Each row of a before or after table is a point. One or more steps were done to the points. Then noise was added and the rows were shuffled. The steps act on how far a point lies along the listed directions, d1 being the first. What was done? A step turns or swaps two directions, mirrors them in a line or flattens them onto one, adds a multiple of one to another, or multiplies one. Angles are multiples of 10 degrees, from the lower direction toward the higher: turns from -170 to 170, lines from 10 to 170 but not 90. Use the fewest steps. Two steps may share a direction if one is a turn and the other turns, adds or multiplies; they go together, in the order done. Otherwise the lowest direction goes first.

Directions:
(1): [-73   1  -8]
(2): [  8  21 -70]
(3): [-1 70 21]
Before (13 x 3):
[[ -8  20  19]
 [ 32 -15 -73]
 [ -5 -36 -78]
 [-58 -56 -30]
 [ -5  47  13]
 [-43  -9  -8]
 [-58 -26 -14]
 [ 26  47  64]
 [ -3  -6 -66]
 [ 12  21 -16]
 [ 15  40  58]
 [ 45  26  32]
 [ 42  65 -10]]
After, 13 rows:
[[-84  -4 -43]
 [ 74 -21  45]
 [-71  -3 -22]
 [ 38 -41  71]
 [  2   0  21]
 [-89   2 -67]
 [ 46  64 -39]
 [ 55  31  66]
 [ -6  67 -67]
 [ 25 -41  53]
 [ 10  23  17]
 [-20  59 -30]
 [-13   1  55]]
Steps: multiply d1 by 1.6; turn d2 and d3 by 70 degrees

Directions:
(1): [-21  77  28  -6]
(2): [42 -6 58 46]
(3): [-63 -14   1  55]
Before, 9 rows:
[[ 23   2 -43 -59]
 [-40  27  53  62]
 [-35  27  40  61]
 [ 24 -27 -32 -40]
 [ 12 -56 -23  29]
 [ 48 -47 -10  19]
 [ -1  28  33  61]
 [ 21  36  40  17]
 [ 51 -39 -38 -20]]
After (9 x 4):
[[ 25 -35 -38 -39]
 [ 62 -37 -13 -11]
 [-34  37  49  57]
 [ 25  46  53  20]
 [  5  45  55  74]
 [ 34 -52  14  61]
 [  7 -15 -75 -82]
 [ 83 -42  38  50]
 [-38  34  69  68]]
Steps: turn d1 and d2 by -20 degrees; multiply d2 by 2

Directions:
(1): [-58   0  47  44 -57   4]
(2): [ 32  67  48  39  36 -10]
(3): [ -3   0  47 -62 -11 -68]
Before:
[[ -8 -10  -2  44 -35  45]
 [ 26  27 -26   9  39  14]
 [ 13  24 -14  43  10  12]
 [ -6  46  44 -27  -5 -17]
 [ 22  63  83 -39  -2 -60]
 [  3  56   5  57  37  24]
 [ 87  50  21 -49  79 -15]
 [ -8   7  10  -2   3   1]]
After:
[[ 17  32 -25  53  38  36]
 [ -6   6  11  -9   3  -3]
 [-14  72  41  71  18   9]
 [115  69 -42  34 119  70]
 [ -3  35  12  49  -7   5]
 [-32 -10  49  14 -69   0]
 [ 73  78  49 -46  55 -48]
 [ 13  58  40 -38  17 -18]]
Steps: multiply d1 by 1.6; turn d1 and d3 by 50 degrees; multiply d2 by 1.3

Directions:
(1): [ 19  19  14  44 -26  72 -33  68]
(2): [ 15   5 -85 -41  48  51  15  10]
Before (8 x 8):
[[ -19   -8   62   16  -54  -44  -13    9]
 [   3   15   27   52  -41   13   -6   64]
 [ -24  -11   19    0  -42  -62    4  -42]
 [ -12  -24 -100 -106   98  -89   87  -89]
 [  15    0    8   12  -37   18   43  -10]
 [  -2    3  -50  -29   -7   13   10   15]
 [   5  -14   45   -3  -22   -4   25  -14]
 [  16   31   42   74  -58   72  -11   30]]
After:
[[   0   -6  -46  -36   -6    0   13    9]
 [  -3   18   56   55  -50   13    6  -20]
 [  18    2 -123  -70   85   18   52   -4]
 [  -7   -4   58   22  -60  -25  -16   21]
 [  18    1    7    6  -35   18   45  -12]
 [  10  -13   35   10  -17   11   17   -5]
 [  -6    2   34   42  -35  -28   -1   27]
 [  -5    5    8   19  -50   -7  -14    0]]
Steps: flatten d1 and d2 onto the line at 110 degrees

Directions:
(1): [ -2 -47  47 -73 -12  38 -69 -10   5]
(2): [-35 -66   8  18 -42  15  43  61  52]
(3): [ -1  43 -66 -49  -5  18 -23  82  -6]
(4): [ 14 -50 -72 -25  59  33  27 -40  29]
(5): [-39  -1  36   4  98 -35 -19  41  23]
(6): [-47 -58 -32  14   0 -23 -17   7 -92]
Before:
[[   3  -15  -26  -52   -3   22  -24  100   -2]
 [ -26    9  -50  -21  -28   27   -9   42  -45]
 [  46   -7    1   30  -66    4   67  -51   11]
 [ -11  -69  -72  -25  -11   65   26   25   17]
 [  -6   -4  -16    3  -32    4  -20  -16  -55]
 [ -19  -80  -36    6  -75   25   50  -26  -17]
 [ -27  -63  -72   27    3  -37   68   19   -7]
 [ -18  -26  -22   30   24   -5   58  -46   12]
 [  19  -24 -109  -14   43   31   63   56   74]
 [   4   -8  -54  -19  -41   14   37   36  -25]
 [  18   91  -51  -48   69  -27  -79   -2  -56]
 [  -1   52   10   29   24    3   28   99   38]
 [ -32   15   25   21  -27  -13  -27   45  -52]]
After, 13 rows:
[[ -12   33   26   21  -66   -7  -27   30  -58]
 [   7  -10  -42  -76   35   31  -42   73   27]
 [ -30   27   60  -21    8    5  -71  107  -36]
 [   5  -82  -43  -71  -48   27    0    8    8]
 [  11   82  -11    1  -39  -26  -24  109  -62]
 [  18  -34  -48  -19  -64   55   67  -15   64]
 [  15  101   22   -3   12  -62  -91  -49 -108]
 [   2   80   -5  -17  -73   23  -24   35  -50]
 [ -13  -81  -23  -38   26   47   24  -52   38]
 [   7    9  -73  -18  -19   51   29   42   26]
 [  25   42    5  -50  -59   22   -2   37   -7]
 [  23   24   -8   13  -48    9   -3  -34  -17]
 [  43  -40   30  -34   -2   37   36  -30   96]]
Steps: multiply d1 by -1; add -1 times d3 to d4; turn d2 and d3 by 30 degrees; turn d5 and d6 by 60 degrees

Directions:
(1): [-13 -16 -41  23 113  57  -7  14 -17  18 -10]
(2): [ 21 -29   5 -53  15 -28  89  28 -77   9   6]
(3): [-45 -67  47  14   8 -44 -56  63 -13  23  32]
(4): [-13 -81  -8 -29  -2  21 -15 -48  -7 -96   0]
(5): [-39 -40 -56  51 -34 -19  46  36  27  -3 -72]
Before (13 x 11):
[[  -9   15   -2  -19   40   41   35   10   -6   14   -7]
 [ -32  -65   57  -41  -69  -51  -78  -16   -2  -55   51]
 [  15    6  100  -50  -24   -5 -121  -42   23    4   78]
 [  33   89   33   15  -32  -30   31   31    2   65   20]
 [ -18  -35   -2   12  -83  -12  -46  -20   76  -64   27]
 [  29   27  -38  -42   56   40   60  -27  -37  -23  -23]
 [  10   23  -27    6  -34   -7   45   26  -18   76  -44]
 [  33   41  -26   22  -94  -26   18  -30   50   -8  -29]
 [ -21  -13  -19   32  -21  -17   41   41    7   51  -55]
 [ -21  -44  -10  -12   22  -36   21   31  -40    0    7]
 [   1   54   -2   48  -49    2   27   24   43   36  -21]
 [  -5  -33   45   -2  -61  -15  -75   -4   11  -13   49]
 [  44   70   40  -13  -14   -9   44  -15  -26  -11   -4]]
After, 13 rows:
[[ -20   19   50  -12  -28   -7   -3   20   13   22   11]
 [ -25   -8  -95   37    2   53    8  -49   48  -62  -71]
 [  -5  -82  -27   22   88    3   -7   43  -34   13    2]
 [ -24  -64  -73    5  -75   -3   73  -27   39  -52 -101]
 [  31   27   15  -28   55   33   10   -6  -32   51   17]
 [ -24   -9   22   55    0  -36   -1   73  -17   23  -32]
 [ -28   14   54    7  -36  -56  -72   47   15   24   20]
 [  -3  -39   14   -2   53   13   48   44  -56   21   24]
 [   8    5   -7   16   20  -34   80   69  -47   54   -8]
 [   3  -34  -61   17  -14   44   34  -23   10  -30  -37]
 [ -19  -70  -67   12   55   61   -6  -20   26  -70    2]
 [   9   64  -18    9    0    5  -10  -28   17    9   14]
 [  16   10    9  -17   27    0    0   28  -46   97    8]]
Steps: turn d1 and d5 by -140 degrees; mirror d2 and d4 in the line at 120 degrees; multiply d3 by -1
